Each row of a before or after table is a point. One or more steps were done to the points. Then noise was added and the rows were shuffled. The steps act on columns, c1 being the first. What was done? A step turns or swaps two columns, mirrors them in a line or flattens them onto one, adds a multiple of one to another, or multiplies or shifts one. Angles are multiples of 10 degrees, from the lower column toward the higher: turns from -170 to 170, lines from 10 to 170 but not 90. Use the fewest steps. Two steps may share a column if one is a turn and the other turns, adds or multiplies; they go together, in the order done. Otherwise the lowest column goes first.
In the rows, 128 means zero.

Before (13 x 3):
[[ 81 110 142]
 [143  63 114]
 [162  68  77]
 [166 125 119]
 [ 86 122 134]
 [140  74 149]
 [135  48 135]
 [208  52 159]
 [103  56  66]
 [118 155 142]
 [145 124 130]
 [122  55 156]
 [132 104  99]]
After (13 x 3):
[[ 87 136 131]
 [208 210 132]
 [117 107 151]
 [144 184  93]
 [162 167  59]
 [132 141  93]
 [140 186 129]
 [104 173  46]
 [122 207 130]
 [ 80 150 135]
 [165 128 119]
 [136 206 107]
 [145 132 127]]
Steps: mirror c2 and c3 in the line at 80 degrees

Before (12 x 4):
[[130  99  84 158]
 [ 62  80 177 131]
 [132 114 144 127]
 [141 136 125 159]
 [136 119 164 152]
 [105 114 116  90]
 [113 133 175 133]
 [118 130 117 127]
 [100 111 121 123]
 [127 125 100 164]
 [ 27 109 157 169]
 [ 95  92 157 101]]
After (12 x 4):
[[  9 114 197 169]
 [123 129 115 128]
 [115 114 141 126]
 [ 91 114  78  90]
 [127 119 187 147]
 [124 125 137 165]
 [150 136 154 161]
 [ 99  99 116 157]
 [ 14  82 181 131]
 [ 63  92 128 102]
 [111 134 176 132]
 [ 81 110 114 123]]
Steps: add 1 times c2 to c1; add 1 times c4 to c3

Before (12 x 6):
[[145 132 165 199 151 167]
 [ 66 171 190 146  68 101]
 [136  95 111 114  91 164]
 [ 38 152 137 166  89 106]
 [167 146 100  42 140 114]
 [102 136 195 168 131 135]
 [ 96 121 175 132 130 215]
 [151  59 112  98 168 153]
 [170 166  86  57  99  81]
 [154 104 193 175 156 181]
 [ 98 142 215 171  88 104]
 [ 94 139 148 172  67  87]]
After (12 x 6):
[[152 169 192 146 157  85]
 [ 66  77 190 134  70 140]
 [167 107  98  93 139 135]
 [ 94 105 150 146  65 163]
 [ 97 164 176 129 131  48]
 [ 98 108 215 145  88 144]
 [135 173 112 123  92 105]
 [150 202 113 116 169 128]
 [103 121 194 145 129 120]
 [171  76  84 100 100 160]
 [ 37  99 138 145  89 139]
 [144 137 164 158 151  91]]
Steps: turn c2 and c6 by -160 degrees; multiply c4 by 0.4

Before (10 x 9):
[[169 150 115 137 109 108 187 125  88]
 [158 128 162 193 156  38  98 176 115]
 [177 116 167 154 202 161 105 196 135]
 [143 170 197 101  83  70 173 100 113]
 [158  83  76 148  57  98 117 165 191]
 [168 142  90 134 160  95 131 193 174]
 [ 18 162 145 109 131 134 159 131 157]
 [ 93 172 122 133 134 146 130 102 159]
 [173  79 145 118 174 115 171  97 143]
 [145  36 105  80 126  68  74 126 152]]
After (10 x 9):
[[141  35 106  81 147  70  74 125 112]
 [169 141  90 131 142  95 131 195  78]
 [156 128 162 191 104  36  99 177 115]
 [174  79 148 120 112 114 171  98  84]
 [173 152 116 137 110 110 184 125 165]
 [ 17 163 144 110 150 135 157 134 108]
 [ 92 172 121 132 147 148 129 104 106]
 [159  85  75 144 225  98 118 165 141]
 [139 167 194 100 145  68 171 100 173]
 [177 120 168 156  85 161 108 200  66]]
Steps: turn c5 and c9 by -130 degrees

Before (10 x 11):
[[118  80 113  91 166 166 210 141 129 151 141]
 [105  94 128  79 147 117 123 155  96 194 141]
 [130 105 159  21 195 110 156 171  89 166 138]
 [152 178  90 127  72 169  84 104 109 103 118]
 [ 84  91 164 152 128 112 179 145 157  92 138]
 [ 78 143  81  88  96 148 153  71 156 105  79]
 [ 80 106 136 113  73 150 162 173 143  91 166]
 [175 129  65  41 140  72 139 132  88 179 104]
 [108  42 169  95 110 124 193 147 123 122 101]
 [121 159  59 108  96 105  80 115  34  91 103]]
After (10 x 11):
[[117 105  64 108 166 198 180  98 170 151 148]
 [103  79 133 104 146 214 126  80 143 193 149]
 [ 79 132  98  94  72  94 139  81 155  90 106]
 [153 135 185 135  73 131 138 148  78 104 150]
 [127  81  87  94 195 169 115  36 129 165 191]
 [ 81 136  66 129 126  59 122 127 175  90  96]
 [175  95 148 123 140 150 187  83 105 180 204]
 [ 75 162 130 154  95 116 184 159 129 105 203]
 [108  83  53 147 109 115 125  92 199 121 156]
 [119  60 204 142  95  49 164 131  53  91 156]]
Steps: turn c2 and c9 by -60 degrees; mirror c3 and c7 in the line at 120 degrees; turn c4 and c8 by 150 degrees; turn c4 and c11 by 110 degrees; add 1.5 times c10 to c6

Before (13 x 14):
[[ 70 152  79 210  72  90 105 184 112 134  53  51 103 185]
 [136 178 208  35 172 152 176 122 148 152  83  62 163 115]
 [ 94 133 196 136 173 172 166 170 146 126 143 158 154 192]
 [195  72 154 129 129 123 162  83 147 136  97  94 148 155]
 [165 132 144  68 180 174  78 198 161 146 128 144 130 159]
 [149 130 163  90 177 138  98 128 161  87  91  36 134 121]
 [ 99  64 121  81 128 173  81 162 190 152 153 115 178 144]
 [ 60 132 192 142 154  79 150 166 120 133  95 148 121 102]
 [168 136 162  85 143 173 194  99 135  92 148 151  85 141]
 [135 163  82 150 166 213  95 216 105 132 156 128 159 161]
 [121 157 189 139 147 129 177 135 100 178 173 117  88 162]
 [150  80 145 105 107  50 199 105 144 100 110  55 151 166]
 [100  73 242  73 141 152 102 177  91 120 136 189 123 124]]
After (13 x 14):
[[138  62 154 128 130 120 166 170  98 135  98  93 150 136]
 [127 126 163  88 177 137 132  98 115  87  91  37 145 102]
 [136  77 146 106 109  50 139 203  94 100 110  56 155 146]
 [124 145 192 142 155  78  88 143 143 132  95 148 110 112]
 [139  70 121  80 128 173 102  76  61 153 153 114 164 101]
 [128 125 144  67 180 173  67  67 110 147 128 144 170 131]
 [128 131 163  84 143 172 145 199 164  91 148 149 155 134]
 [136  80 242  72 141 153  85  94 143 120 136 189 101 149]
 [124 158 188 137 148 130 112 174 166 178 172 117 143 173]
 [122 161  78 210  72  91  78  95 144 134  51  51 159 181]
 [125 138 196 136 173 172  80 159  83 125 144 159 171 164]
 [120 176 208  35 171 151 126 177  94 152  82  61 122 106]
 [124 161  82 150 166 213  48  81  98 133 156 129 119 167]]
Steps: flatten c1 and c2 onto the line at 100 degrees; turn c7 and c8 by 100 degrees; turn c9 and c14 by -40 degrees; turn c9 and c13 by 110 degrees
